Each row of a before or after table is a point. One or more steps were done to the points. Then noise was added and the rows were shuffled. The steps act on columns, c1 being the first. Write out the steps. A step turns or swaps two columns, mirrors them in a line or flattens them onto one, adds a multiple of one to another, or multiplies or shifts one. Angles are multiples of 10 degrees, from the lower column toward the higher: turns from -170 to 170, lines from 10 to 170 but not 90. Use the fewest steps. Two steps may share a column if one is a turn and the other turns, adds or multiplies; they go together, in the order done. Otherwise the lowest column goes first.

Before:
array([[ 0.01, -0.50],
       [-0.19, -0.06],
       [-0.18,  0.62],
       [-0.21,  1.13],
       [ 0.02, -0.50],
       [ 0.30,  0.02],
       [-0.08, -0.22],
       [-0.05, -0.41]])
After:
array([[-0.50,  0.00],
       [-0.37, -0.05],
       [ 0.63, -0.17],
       [ 1.10, -0.23],
       [ 0.02,  0.30],
       [-0.51, -0.02],
       [-0.22, -0.07],
       [-0.05, -0.18]])
Steps: swap c1 and c2

Before:
array([[ 0.03,  0.31,  0.36, -0.44,  0.11, -0.34],
       [ 0.11,  0.98, -0.54,  0.45,  0.22,  0.38],
       [ 0.05,  0.35,  0.06,  0.00, -0.21,  0.03],
       [ 0.03, -0.35, -0.99,  0.27, -0.24,  0.46],
       [ 0.14,  0.57,  0.23,  0.44, -0.29, -0.26],
       [ 0.22, -0.14,  0.23,  0.36,  0.04,  1.23],
       [ 0.59,  0.00, -1.07,  0.02,  0.02,  0.12],
       [-0.15,  0.54,  0.15, -0.03, -0.24,  0.00],
       [-0.12, -0.03,  0.39,  0.41, -0.21, -0.31],
       [-0.17,  0.34,  0.20,  0.42,  0.60, -0.31]])
After:
array([[ 0.36, -0.19,  0.21,  0.41,  0.13, -0.31],
       [ 0.55, -0.13,  0.15, -0.03, -0.18, -0.04],
       [ 0.34,  0.06,  0.05,  0.02, -0.18,  0.02],
       [-0.15,  0.23,  0.24,  0.33, -0.32,  1.25],
       [ 0.92,  0.09, -0.53,  0.49, -0.22,  0.38],
       [ 0.04, -0.12,  0.40,  0.39, -0.61, -0.34],
       [ 0.34,  0.07,  0.35, -0.47,  0.56, -0.37],
       [ 0.56,  0.09,  0.22,  0.44, -0.72, -0.29],
       [-0.31,  0.01, -1.00,  0.30, -0.52,  0.42],
       [ 0.02,  0.58, -1.10, -0.01,  0.02,  0.14]])
Steps: swap c1 and c2; add -1 times c4 to c5

Before (9 x 11):
array([[-0.67,  0.96, -0.93,  0.55,  0.13, -0.22, -0.37,  0.51,  0.04,
         0.74, -0.22],
       [-0.67,  0.37,  0.02, -0.47, -0.24,  0.46, -0.25,  0.12,  0.49,
        -0.43, -0.24],
       [ 0.25,  0.34, -0.66, -0.33,  0.02,  0.20, -0.36, -0.11,  0.60,
         0.48,  0.64],
       [ 0.61, -0.19, -0.22, -0.46,  0.45, -0.34, -0.32,  0.02, -0.62,
         0.24, -0.36],
       [ 0.17,  0.08,  0.37,  0.57, -0.34, -0.30, -0.15, -0.04,  0.36,
         0.33,  0.13],
       [-0.48,  0.47,  0.22,  0.40, -0.61,  0.37, -0.08,  0.58, -0.50,
        -0.18, -0.53],
       [-0.12, -0.24,  0.18, -0.46, -0.10, -0.05,  0.24,  0.24, -0.31,
         0.30,  0.47],
       [-0.63,  0.47, -0.25,  0.18, -0.42,  0.23, -0.62, -0.40,  0.51,
        -0.32,  0.18],
       [-0.04,  0.63, -0.05, -0.28, -0.25, -0.59, -0.57,  0.05,  0.54,
        -0.35,  0.59]])
After, 9 rows:
array([[-0.02,  0.62, -0.06, -0.04, -0.22, -0.79, -0.57,  0.04,  0.56,
         0.47,  0.62],
       [-0.09, -0.27,  0.18,  0.51, -0.11, -0.08,  0.26,  0.26, -0.32,
         0.08,  0.50],
       [ 0.25,  0.39, -0.65,  0.58,  0.03,  0.29, -0.37, -0.11,  0.62,
        -0.18,  0.61],
       [-0.51,  0.46,  0.21, -0.43, -0.62,  0.44, -0.11,  0.59, -0.52,
        -0.11, -0.54],
       [-0.65,  0.95, -0.92,  0.07,  0.13,  0.25, -0.35,  0.49,  0.04,
        -0.91, -0.21],
       [ 0.59, -0.20, -0.24,  0.52,  0.46, -0.42, -0.32,  0.03, -0.65,
         0.09, -0.37],
       [-0.70,  0.36,  0.02,  0.06, -0.24,  0.18, -0.24,  0.11,  0.49,
         0.65, -0.22],
       [ 0.16,  0.10,  0.37, -0.21, -0.32,  0.01, -0.13, -0.06,  0.34,
        -0.61,  0.11],
       [-0.63,  0.46, -0.24, -0.37, -0.41,  0.16, -0.63, -0.36,  0.51,
         0.14,  0.17]])
Steps: turn c4 and c10 by -140 degrees; add -0.5 times c10 to c6

Before, 8 rows:
array([[-0.26, -0.24, -0.11,  0.82, -0.51,  0.83, -0.28,  0.18,  0.04,
        -0.13, -0.17,  0.56,  0.66, -0.27, -0.11, -0.59, -0.18,  0.28],
       [ 0.30,  0.64, -0.23, -0.22, -0.59, -0.52, -0.06, -0.04, -1.16,
         0.16,  0.04,  1.10,  0.30,  0.21,  0.29,  0.23,  0.15, -0.15],
       [-0.22, -0.19,  0.07, -0.08, -0.32,  0.28,  0.10,  0.34,  0.06,
        -0.27, -0.02,  0.05, -0.44,  0.21,  0.20,  0.07, -0.45,  0.26],
       [ 0.33,  0.29,  0.33,  0.24, -0.18, -0.15,  0.31,  0.49, -0.28,
         0.37,  0.04, -0.26, -0.05, -0.47,  0.27, -0.29, -0.66, -0.28],
       [-0.30,  0.05, -0.38, -0.29,  0.26,  0.33, -0.17,  0.28, -0.39,
        -0.89, -0.04,  0.30, -0.32, -0.51,  0.32, -0.28, -0.14, -0.58],
       [ 0.69,  0.95,  0.05,  0.10, -0.54,  0.34,  0.97,  0.19,  0.28,
        -0.01,  0.33,  0.08, -0.33, -0.20, -0.46, -0.58, -0.25, -0.36],
       [-0.52,  0.68, -0.15,  0.20,  0.14, -0.35,  0.67, -0.52,  0.70,
        -0.22, -0.36, -0.53, -0.21,  0.44, -0.30,  0.79,  0.01, -0.22],
       [ 0.18, -0.38,  0.39,  0.30,  0.21, -0.08,  0.44, -0.67,  0.67,
         0.46, -0.39, -0.15,  0.31, -0.03,  0.03,  0.37, -0.23,  0.22]])
After, 8 rows:
array([[-0.46,  0.66, -0.15, -1.07,  0.10, -0.33, -0.39,  0.39,  0.69,
        -0.25, -0.39,  0.07, -0.20,  0.46, -0.29,  0.91,  0.01,  0.36],
       [-0.23, -0.18,  0.08,  0.59, -0.31,  0.14, -0.14, -0.29,  0.06,
        -0.29,  0.12,  0.09, -0.43,  0.18,  0.23, -0.06, -0.45,  0.24],
       [ 0.15,  0.68, -0.24,  0.45, -0.61, -0.18, -0.17,  0.17, -1.14,
         0.16, -0.24, -0.01,  0.29,  0.20,  0.30,  0.18,  0.19, -0.12],
       [-0.38,  0.09, -0.38,  0.99,  0.27,  0.12,  0.39, -0.07, -0.38,
        -0.90,  0.12,  0.05, -0.31, -0.49,  0.27,  0.15, -0.14, -0.49],
       [ 0.21, -0.37,  0.40, -1.47,  0.20, -0.23, -0.26,  0.40,  0.64,
         0.46, -0.25, -0.03,  0.32,  0.00,  0.02,  0.30, -0.24,  0.47],
       [ 0.64,  0.96,  0.06,  0.01, -0.55,  0.31,  0.91, -0.20,  0.26,
        -0.01,  0.32, -0.11, -0.32, -0.25, -0.45,  0.50, -0.24,  0.51],
       [ 0.39,  0.34,  0.33,  0.10, -0.15, -0.02,  0.45, -0.50, -0.32,
         0.40, -0.09, -0.05, -0.04, -0.50,  0.24,  0.22, -0.67,  0.04],
       [-0.32, -0.23, -0.10, -1.58, -0.52,  0.31,  0.32, -0.56,  0.04,
        -0.12,  0.31,  0.06,  0.68, -0.30, -0.14, -0.61, -0.17, -0.03]])
Steps: flatten c1 and c12 onto the line at 170 degrees; turn c4 and c8 by -150 degrees; multiply c4 by 2.5; flatten c6 and c11 onto the line at 50 degrees; turn c7 and c18 by 50 degrees; turn c7 and c16 by 60 degrees

Before:
array([[ 0.50, -0.44, -0.60, -0.41, -0.17,  0.38,  0.19, -0.74,  0.20,
        -0.34, -0.15,  0.11, -0.02, -0.08, -0.71,  0.33, -0.13, -0.67,
         0.15, -0.65,  0.37,  0.54, -0.11,  0.20,  0.23,  0.33, -0.34,
         0.70,  0.56, -0.29,  0.48, -0.76],
       [ 0.19, -0.45, -0.49, -0.09,  0.33, -0.06,  0.01,  0.63, -0.39,
        -0.06, -0.71,  0.51, -0.38,  0.00, -0.40, -0.59, -0.58, -0.41,
         0.11,  0.18, -0.14,  0.14,  0.16,  0.42,  0.63, -0.01, -0.43,
        -0.17,  0.35,  0.44, -0.54, -0.05],
       [-0.13,  0.10, -0.82,  0.72, -0.44, -0.54, -0.50, -0.31, -0.46,
         0.26, -0.12,  0.00, -0.09, -0.24, -0.73,  0.31,  0.04,  0.34,
         0.27,  0.29, -0.36, -0.06, -0.39, -0.29,  0.40,  0.52,  0.68,
         0.16, -0.54,  0.23,  0.50, -0.70],
       [ 0.40,  0.43,  0.34, -0.12,  0.35,  0.87,  0.59,  0.14,  0.32,
        -0.13, -0.11, -0.24, -0.41, -0.02,  0.25, -0.04, -0.55,  0.29,
         0.51,  0.36,  0.07,  0.83,  0.14,  0.02, -0.46,  0.23, -0.05,
        -0.52,  0.66,  0.19, -0.31, -0.10],
       [-0.42, -0.44,  0.38, -0.24, -0.16,  0.45,  0.51, -0.35, -0.45,
        -0.27, -0.46,  0.28,  0.88,  0.08,  0.36,  0.04, -0.29, -0.32,
        -0.02, -0.40,  0.40, -0.03,  0.74, -0.06,  0.93, -0.32,  0.58,
         0.14,  0.73,  0.75,  0.48, -0.01],
       [ 0.28,  0.69, -0.48,  0.28, -0.18, -0.19, -0.18,  0.31,  0.10,
        -0.51,  0.52, -0.64, -0.38,  0.11, -0.06,  0.07, -0.84, -0.71,
        -0.53, -0.37,  0.50,  0.66,  0.25,  0.56, -0.40, -0.50, -0.11,
         0.19,  0.53,  0.56, -0.63, -0.01],
       [ 0.67, -0.02,  0.52, -0.22,  0.72,  0.30,  0.30, -0.05,  0.57,
        -0.08,  0.09, -0.35, -0.29, -1.08, -0.11, -0.12,  0.32, -0.18,
         0.15, -0.07,  0.08,  0.01, -0.52,  0.09,  0.44,  0.17, -0.56,
         0.59, -0.50,  0.72,  0.49,  0.12],
       [-0.26,  0.07,  0.52,  0.62,  0.87,  0.39, -0.22, -0.31, -0.28,
        -0.15,  0.60, -0.06,  0.34, -0.63,  0.29, -0.35, -0.17,  0.06,
        -0.23,  0.61, -0.24,  0.32,  0.31, -0.22, -0.05, -0.79, -0.18,
        -0.26,  0.11, -0.16,  0.39, -0.54]])
After, 8 rows:
array([[-0.38,  0.00,  0.55, -0.20,  0.29,  0.27,  0.30, -0.07, -0.57,
        -0.09,  0.11, -0.34, -0.29, -1.10,  0.07, -0.11,  0.32,  0.53,
         0.14, -0.08,  0.08,  0.00, -0.49, -0.06,  0.05,  0.16, -1.05,
         0.61, -0.49,  0.74,  0.65,  0.12],
       [ 0.12, -0.45, -0.51, -0.09,  0.12, -0.13,  0.02,  0.65,  0.25,
        -0.06, -0.74,  0.50, -0.38,  0.00, -0.51, -0.59, -0.57,  0.28,
         0.13,  0.19, -0.14,  0.13,  0.18,  0.04,  0.83, -0.02, -0.96,
        -0.19,  0.32,  0.57,  0.00, -0.02],
       [ 0.26,  0.68, -0.48,  0.27, -0.12, -0.29, -0.18,  0.30, -0.14,
        -0.55,  0.50, -0.62, -0.39,  0.11, -0.01,  0.07, -0.83,  0.46,
        -0.55, -0.36,  0.52,  0.65,  0.28,  0.06,  0.10, -0.51, -0.59,
         0.20,  0.51,  0.77, -0.75, -0.02],
       [ 0.39, -0.45, -0.61, -0.40, -0.07,  0.34,  0.19, -0.73, -0.42,
        -0.32, -0.15,  0.09, -0.05, -0.07, -0.58,  0.32, -0.14,  0.79,
         0.16, -0.64,  0.41,  0.55, -0.10, -0.06, -0.10,  0.34, -0.82,
         0.71,  0.52, -0.04,  0.49, -0.76],
       [ 0.13,  0.06,  0.51,  0.63,  0.33,  0.43, -0.23, -0.31,  0.35,
        -0.13,  0.61, -0.03,  0.33, -0.63,  0.17, -0.33, -0.17, -0.24,
        -0.24,  0.56, -0.24,  0.32,  0.31, -0.09, -0.27, -0.79, -0.68,
        -0.28,  0.11, -0.17,  0.28, -0.55],
       [ 0.25, -0.43,  0.38, -0.24, -0.06,  0.45,  0.54, -0.34,  0.56,
        -0.26, -0.48,  0.30,  0.90,  0.08,  0.20,  0.07, -0.29, -0.37,
         0.00, -0.40,  0.40, -0.01,  0.73, -0.08,  0.40, -0.32,  0.09,
         0.13,  0.73,  0.80,  0.96, -0.01],
       [-0.29,  0.11, -0.83,  0.75, -0.21, -0.46, -0.50, -0.32,  0.18,
         0.26, -0.12, -0.01, -0.10, -0.21, -0.87,  0.31,  0.06, -0.33,
         0.27,  0.29, -0.35, -0.05, -0.45,  0.09, -0.02,  0.51,  0.19,
         0.18, -0.51,  0.08,  0.65, -0.67],
       [-0.52,  0.43,  0.34, -0.14,  0.10,  0.86,  0.59,  0.13, -0.23,
        -0.15, -0.11, -0.24, -0.42, -0.03,  0.34, -0.07, -0.57,  0.19,
         0.51,  0.36,  0.08,  0.84,  0.13, -0.15, -0.16,  0.20, -0.52,
        -0.52,  0.67,  0.11, -0.53, -0.12]])
Steps: turn c18 and c30 by -20 degrees; turn c1 and c18 by 120 degrees; multiply c5 by 0.4; flatten c6 and c24 onto the line at 170 degrees; mirror c9 and c15 in the line at 80 degrees; turn c25 and c31 by 40 degrees; shift c27 by -0.50
